Each row of a before or after table is a point. One or more steps were done to the points. Then noise was added and the rows were shuffled. The steps act on columns, c1 being the first. Name the steps. A step turns or swaps two columns, mirrors them in a line or flattens them onto one, adds a multiple of one to another, or multiplies or shifts one. Angles are multiples of 10 degrees, from the lower column toward the higher: turns from -170 to 170, lines from 10 to 170 but not 90. Use the fewest steps. Two steps may share a column if one is a turn and the other turns, adds or multiplies; they go together, in the order done. Otherwise the lowest column goes first.

Before, 11 rows:
[[  8 -39   7]
 [ 23  -5 -15]
 [ 30  -5  10]
 [ 36   8  -2]
 [ 17  -5 -22]
 [ 11   3  28]
 [  7  10   0]
 [ 53  23 -43]
 [-10  -6  17]
 [  0 -30  27]
 [  5  -3  24]]
After (11 x 3):
[[-11 -31   9]
 [ 24  -4   2]
 [ 14  -8 -10]
 [  8  11  -1]
 [ -1 -39   2]
 [ 39   6  -1]
 [ 62  22 -16]
 [  3  -3   8]
 [-11  -8   6]
 [ 24  -3  -5]
 [ 10   3  10]]
Steps: add 0.3 times c2 to c1; multiply c3 by 0.4

Before (10 x 8):
[[ 16   6  49  40   6   5 -20  16]
 [-23  22 -25 -17  -7  -1  31  -7]
 [  3  -4 -30 -45   5  45  -7  -6]
 [-16 -22 -21  -5 -20 -16  33 -30]
 [  3  11 -20 -26  -9 -19  -2 -15]
 [ 12  25 -31 -35 -31  47 -18  -6]
 [-50 -12 -38 -34 -38   7  -3  -4]
 [-16   1  13 -39 -25  37  -1 -30]
 [-35   8 -20 -17  -3 -15  -4 -17]
 [  7   3  45   6  -7 -18  -9  40]]
After, 10 rows:
[[ 41 -15 -24 -20   1  46   9   8]
 [-16 -32 -14 -12  36 -16  33   3]
 [ 23  -3 -14 -12  18 -17   5   2]
 [ -1  -3 -15 -37  16 -15   4   8]
 [ 38  15 -22  -7  25  45  -2 -21]
 [ -7  10 -18 -22   9   0  34   0]
 [  2 -21 -27 -60  28   7   9 -29]
 [ 24  -9  10 -33  39  34  12   2]
 [-19  -4  39  29 -16   3 -35  -7]
 [ -1  -7  31   5 -24 -19 -10 -29]]
Steps: turn c4 and c7 by -20 degrees; turn c1 and c4 by 60 degrees; shift c2 by -10; multiply c3 by 0.7; turn c5 and c8 by 130 degrees

Before, 9 rows:
[[ 19 -15 -17 -14  22 -15 -15  20  25  25  25]
 [-16 -11 -39 -28   4 -25 -14  11   0  24  13]
 [-20 -60   4  13  27 -26  -7  -9 -44 -33  -2]
 [ 25   4 -46 -23 -10  26  44 -38  25 -21 -15]
 [ 33  10 -27 -30 -33  12  21  -9  12 -32 -15]
 [ -8 -18  -9   1  35  13 -27   9 -38  -1  31]
 [ 28   5 -44 -27  -8  17 -12 -26  27 -13 -29]
 [ 26  19 -37  -4  13 -32  17   3   3  13 -17]
 [-10  -9  -8  25  -1  13 -23  -1   0  10  26]]
After:
[[-10   2  -8 -22  14  -2 -23  13  -8  -5  26]
 [ -4   1  -9  17   0   9 -27  13  20 -31  31]
 [ 21  -3 -18  23  12  20 -15 -14 -34   9  25]
 [-14   2 -39  27  23  11 -14 -25 -20 -13  13]
 [ -9   2   4   2 -32  -9  -6 -27  50 -21  -1]
 [ 26  -5 -43  19  -9 -25 -12  16  -2  30 -30]
 [ 24  -4 -46  15   5 -39  44  26   6  32 -15]
 [ 31  -5 -27  10  28  -9  22  13  22  27 -14]
 [ 21  -4 -36   9 -27   3  17 -32 -13  -4 -18]]
Steps: flatten c1 and c2 onto the line at 170 degrees; turn c4 and c5 by -150 degrees; add 1 times c11 to c5; swap c6 and c8; turn c9 and c10 by 120 degrees

Before:
[[-29 -17  15  -5  17   0 -15  -2 -35 -21  -1  35  -9  32]
 [ 20  26 -19  34  30  -7  41  30   9  -5 -14 -15  18  10]
 [ -4 -60  14  -4 -25 -18  14  29  22  -2   9   0 -15  -2]
 [ 17  18 -20  14  14  16  48  48   5  30  -7  -4  -5  23]
 [ -5 -33   6 -39 -17 -17 -16  24  11 -21   9 -28 -16 -19]
 [ 38  22 -40  32  23 -15  27   8 -24   0  14 -14 -18 -31]
 [ 32  14 -17  12  37   3   7  19  -4  15 -36  24  15  33]
 [-12  -6  26 -13 -15  19  -3 -16 -25 -15 -25  46  14  36]
 [ 22  23 -14  23  21  16  -2  34   5   8   4  14  28   8]]
After:
[[ -6  50 -29  -4 -25 -38 -26  -6  21  -3   8  -6 -14  -2]
 [ 14  25  -7 -39 -17 -27  18   2  11 -21 -11 -28 -16 -18]
 [ 11  13   1 -13 -15  17 -11  34 -24 -15  10  51  15  37]
 [-43 -12 -29  14  13  21 -51 -51   5  30  -8   2  -4  22]
 [-16 -16 -25  23  20  23  31 -40   6   8  12   7  29   8]
 [-41 -27 -25  34  29   3 -37 -45   9  -4 -20  -2  18  10]
 [-29 -11  -8  11  37   7  31 -29  -4  15 -13  41  16  33]
 [ 32  16  -6  -6  18  -6 -15  15 -35 -21  21  27  -9  33]
 [-46 -26   7  32  23  -7   8 -46 -24   1   1 -20 -18 -30]]
Steps: turn c1 and c7 by 140 degrees; multiply c7 by 2; mirror c2 and c6 in the line at 80 degrees; add 0.5 times c4 to c8; turn c3 and c8 by 130 degrees; turn c11 and c12 by -40 degrees

Before, 9 rows:
[[  2  15  19  10  12 -19  15  -1 -10  25   4  -6 -14   6  14  -2  34 -24
   11 -24   1  14  -8   0]
 [ 58  17 -40  -3  25 -20 -19  -1  -3  -8  13 -29  10 -11  15 -13   5  12
  -14  -8 -25  31  17  11]
 [ 12  -1  14 -27 -21   2   9  22  20 -33  -7  20   6  -2  24 -19 -31  36
   -6  -9 -19  21  25 -18]
 [ -8  21  23 -19 -50  13  12  29  18 -18 -23  38  -6 -18  -2  17  -5  22
  -23   5 -17   6  11 -57]
 [ 19 -18 -25 -17  16 -21  -4 -11   6 -19   1 -22  12 -20  16 -11  20  -5
   -1 -17 -11  10   0   9]
 [ 14  17  12   5  26 -13   9 -14  10   1  14 -16  -8   1 -13   2  29  -2
   24  -2  22  -2 -24 -13]
 [ 15   3 -10 -28   9  23  -4   8  -7  29 -46 -23   0  35  -8  15  18   4
  -18  21 -10 -30 -27  -3]
 [ 34  13   7  -4   2 -20   8 -11 -14  17  12 -12  18  -8  14  -4  18 -12
   28 -24   8  -1 -15 -10]
 [  2   3  -5 -26 -33  23  15  37  13   0  -1  -1 -20   7 -19   8 -15   6
  -22  27  -1 -25 -25 -25]]
After:
[[ 15 -10  11 -28  34  -3   1  20 -14 -22  -6  20  -9  -6  26 -20 -29  37
   11   6 -20  22  -8  25]
 [ 14   4 -14 -29 -30  24   0   7   9  13 -46 -22  -4  35  -9  19  20   4
    2 -24  -9 -31  -5   1]
 [  3  -2  -1 -25   1  23  16  16  -7 -38  -4   2 -37   8 -20  -2 -17   6
   -1 -39  -2 -26 -19  27]
 [  4  17  22  10 -26 -23  12  -7   6  12   7  -6 -13   8  13  -8  34 -21
    8  27   1  11 -16  -5]
 [ 16 -17 -27 -10  19 -25  -9   0  -9  17   0 -23  17 -19  15  -8  23  -4
   13  14 -14  11 -14  -5]
 [-10   2  24 -19  20  12  15  18   2 -46 -27  39 -23 -18   0   9  -6  19
   12 -20 -17  13  26  58]
 [ 35  14   8  -7 -15 -23   5   7  16  -1   9  -8  21  -7  12  -6  14 -16
   -8  39  10   1 -23   4]
 [  9  13  13  11  -2 -12   8 -20  -2  29  15 -16   1  -2 -14  -1  26  -1
  -18  19  23  -3 -24  16]
 [ 60  18 -39  -3   4 -21 -26   5   3  22  11 -27   9 -10  14  -6   6  11
   12  -5 -27  32  13 -11]]
Steps: turn c9 and c24 by 160 degrees; add -0.3 times c24 to c2; turn c5 and c10 by 90 degrees; turn c7 and c16 by -20 degrees; add 1.5 times c16 to c23; turn c8 and c13 by -40 degrees; turn c19 and c20 by 140 degrees

Before (10 x 48):
[[ -1 -23  -5 -11 -21 -27  37 -18 -19 -10  13  11   0  11  -2 -44   6  -4
   29 -22  23 -16  15 -17 -18   7 -32  26 -31 -22  17 -10 -18  23  13  12
    3   2  -9   3 -24 -12 -15 -33  15 -11  54  21]
 [ 14   2 -13  -2  -8 -28 -12  -4 -17  18   7  11   0   2 -16  -3  18 -26
   15   5  -3  21   9  10 -33  12  12   2 -22 -29   8 -15  -3  20 -17  -2
   27   1   2 -36  -5 -11  -4  -4  38 -21  43 -23]
 [ 14  -4 -18  -1 -29  12  -1   0  10   0  15   8 -33  16  11  -8   8   7
  -12 -39  16  -6 -10  21 -27   4 -30   4 -12  -5  -1 -24  10  14  18 -19
    0 -17  29  16 -25 -10  30   3  15  32   0   1]
 [ -1 -20   9  -6 -45 -20  -6 -13  14  19  -5  18 -12 -19  16  16  18  13
   22 -23   0   8   0 -29 -32   9 -30 -10   9 -25 -10  18 -24 -29 -14  18
  -26  -7 -19 -10 -25  29  25   8  -8  35  41   2]
 [-23 -36   5  -5   2 -10  12  15  10  21  21 -18 -12  26  22  -2   5  -2
   13   7  12  -4  14  -1 -30  14  16 -32   6  20   1 -17   4  16 -16  20
   18   3   0  14  -4  -4 -12   6  -6 -19   8   8]
 [ 13  14   8  20 -50  32  17 -43  11 -16 -12  14   4  14 -26  12  -7 -36
    7   4  20   1 -46 -28 -35 -16   1  13  23  16  24  17 -38 -28  -7 -10
   10   4  34  -3 -22  29  -2   9  34 -11  43 -29]
 [-18 -21 -32 -17 -25  23  21   1   5 -21  21 -12 -39  -2 -24  -3  -2 -15
   19  14  15 -10 -32  20  10 -16 -30 -17  23  19  -8  -5  20   3 -34  -1
   22 -23  -5  -9  25  -9  37 -30  22  10  57  29]
 [-20  18 -45 -10   6   2  28 -20 -17   4  33 -31   3 -20   9 -14  14  20
  -17   6 -29 -13  10  12  -5   7  16  -8  11  -5 -19  29  -8   2  11  19
   21  14 -12 -19 -14  -6  29  -5  13  30   0  -1]
 [ -8 -10 -39   2 -10  27  25  15   9  -3 -19 -10 -11  13 -24 -41 -16   4
   16  -5 -27  19  -8  21  10  10  -1   6 -27  -5 -25  -8 -17   2 -31   8
  -29   9  17 -25  11  14 -11 -17 -20  24   3 -21]
 [ 12  17 -28   9 -13 -26  -2 -19 -22  12  -2  12  -7 -25 -23 -17 -21   3
   -4 -44 -24 -15  -1   1  -4  25 -26 -27  -6   8 -32 -28 -10  25  10 -24
  -21  -6   1 -16   4 -11   3  19  -4 -17  12  -1]]
After:
[[  7   2 -14  -1 -21 -25 -13  -4 -17 -46   8  10   1   3 -19  -1  13 -22
   14   4  -5  11  -9   7 -31  14   5   1  13 -32   9 -15   0  17 -15  -1
   25  -1   4 -35  -5  -8  -5 -21  41 -23   3 -22]
 [-27  15   8  22   7  33  16 -41  13 -39 -14  13   6  15 -24  12  -7 -35
    6   4  23 -31 -58 -29 -34 -14   9  14   5  18  21  18 -38 -28  -8 -10
    8   3  38  -5 -23  27  -2  11  35 -10 -29 -29]
 [ 27 -12 -37   3  -6  25  26  12   8   0 -22  -8  -9  12 -28 -41 -15   5
   18  -5 -25   7 -22  24  17   8   3   9  -5  -2 -27  -7 -17   0 -32   5
  -28   8  22 -27  11  12 -10 -21 -19  24   0 -23]
 [ -7 -21 -30 -19  13  23  25   2   2 -40  22 -14 -38  -5 -23  -3   1 -15
   18  17  13 -27 -26  22  10 -17 -15 -16 -43  16  -8  -8  22   5 -37  -1
   22 -22  -4  -8  26 -11  38   4  21   8 -50  29]
 [  8 -34   8  -5  -9  -9  14  13  11 -19  20 -16 -18  29  23  -2   9  -1
   12   5   7  -4  10  -2 -27  14   3 -29  -9  19   2 -17   5  13 -19  18
   18   3  -1  16  -2  -2 -14  21  -4 -19  23   8]
 [  1  -5 -19  -1  -3  12   0  -1  11   5  15   9 -34  20  12  -7   8   9
  -13 -39  17 -22 -19  19 -29   3 -26   2  13  -4  -1 -26  10  13  21 -17
   -1 -14  26  16 -25 -11  30 -17  16  31 -16  -1]
 [ 20 -24  -5 -13 -17 -25  41 -18 -23 -44  14  10  -3   7  -3 -40   6  -5
   30 -23  22 -24   8 -18 -17   8 -22  28 -14 -24  18 -15 -18  19  14  11
    5   2  -9   4 -26 -15 -16 -35  13 -14 -42  22]
 [ -2  19 -29  11  -1 -24  -3 -17 -27  -9  -1  12 -10 -24 -23 -16 -22   5
   -1 -47 -23 -20   1  -1  -4  27 -30 -27  26   7 -32 -28  -9  24  13 -27
  -20  -4   5 -17   3  -9   4   4  -5 -16  -9   1]
 [ -5 -21   5  -9 -28 -19  -5 -16  14 -36  -4  18  -9 -17  17  16  19  17
   25 -22   1 -24 -33 -32 -33   9 -30 -11   0 -28 -14  19 -25 -26 -11  21
  -25  -6 -16 -11 -24  28  25  10  -9  36 -12   3]
 [  6  15 -50 -10  -1   1  28 -17 -19  -4  31 -32   4 -18   6 -14  11  17
  -20   5 -30  -9  15   9  -6   3  10  -9 -20  -7 -20  29  -9   3  11  18
   21  14 -14 -18 -12  -6  30  13  13  29  10  -1]]
Steps: turn c1 and c29 by 130 degrees; turn c29 and c44 by -50 degrees; turn c5 and c22 by 40 degrees; turn c5 and c23 by 50 degrees; turn c10 and c27 by -30 degrees; turn c10 and c47 by 110 degrees
